Every row gives one point. The ring and each string are closed loops that go straight from each point to the next, and from the last back to the first. Before rounding, they use only three directions, however many columns there are. How many times does the string pass through the ring? Passing back the other way cancels.

Ring (7 x 3):
[[ 1.2  5.1  1.0]
 [-1.1  3.3  1.6]
 [-2.7 -0.6  1.3]
 [-1.9 -3.3 -0.8]
 [-0.2 -3.0 -2.1]
 [ 2.3 -0.2 -2.1]
 [ 3.0  4.3 -0.1]]
String:
[[ 1.5  5.5 -2.1]
 [ 0.8  3.4 -0.9]
 [ 0.4  2.3 -0.4]
 [ 0.2  4.4 -0.6]
 [-0.1  5.6  0.0]
 [-0.8  3.2 -1.1]
 [ 0.2  1.4  0.5]
 [ 0.6  2.2  2.7]
 [ 0.0  1.7  0.8]
 [-0.6  2.3  0.0]
 [-1.6  3.7 -0.7]
 [-1.3  5.4  1.3]
 [ 0.1  6.2  3.6]
 [ 1.2  4.0  3.4]
 [ 1.6  5.4  3.1]
 [ 2.4  7.7  2.6]
 [ 1.7  6.2 -0.3]
 [ 1.2  4.6 -1.4]
 [ 1.2  3.0 -0.6]
 [ 2.6  2.8  1.5]
 [ 4.0  4.1  1.3]
 [ 5.4  4.8  1.8]
 [ 2.4  2.0  1.4]
 [ 1.3  1.7  0.2]
 [ 1.3  2.9 -1.7]
 [ 3.1  5.3 -1.4]
 [ 4.3  6.7  0.2]]
Times through: 0
String:
[[ 3.9  7.9  1.4]
 [ 4.5  7.7  0.8]
 [ 3.1  6.2 -1.4]
 [ 1.0  3.5 -2.5]
 [ 1.1  2.3 -0.8]
 [ 1.1  2.2 -0.7]
 [ 1.5  3.7 -2.1]
 [ 0.6  2.7 -2.0]
 [ 1.3  2.5 -0.2]
 [ 2.3  3.1  1.4]
 [ 0.7  2.4 -0.4]
 [ 0.3  2.2 -0.6]
 [ 1.0  2.2  1.2]
 [-0.3  2.4 -1.2]
 [-0.5  4.9 -0.1]
 [-0.6  5.9  1.8]
 [-0.3  4.6  3.4]
 [-0.1  2.7  2.4]
 [ 0.1  1.4  0.9]
 [ 0.0  1.8  1.7]
 [-0.6  3.4  3.2]
 [-1.2  4.9  3.1]
 [-0.8  5.5  3.2]
 [ 0.6  4.8  4.0]
 [ 0.9  2.4  2.1]
 [ 0.1  1.5 -0.3]
 [ 0.4  4.1 -0.7]
 [ 1.5  6.5 -0.6]]
Times through: 1
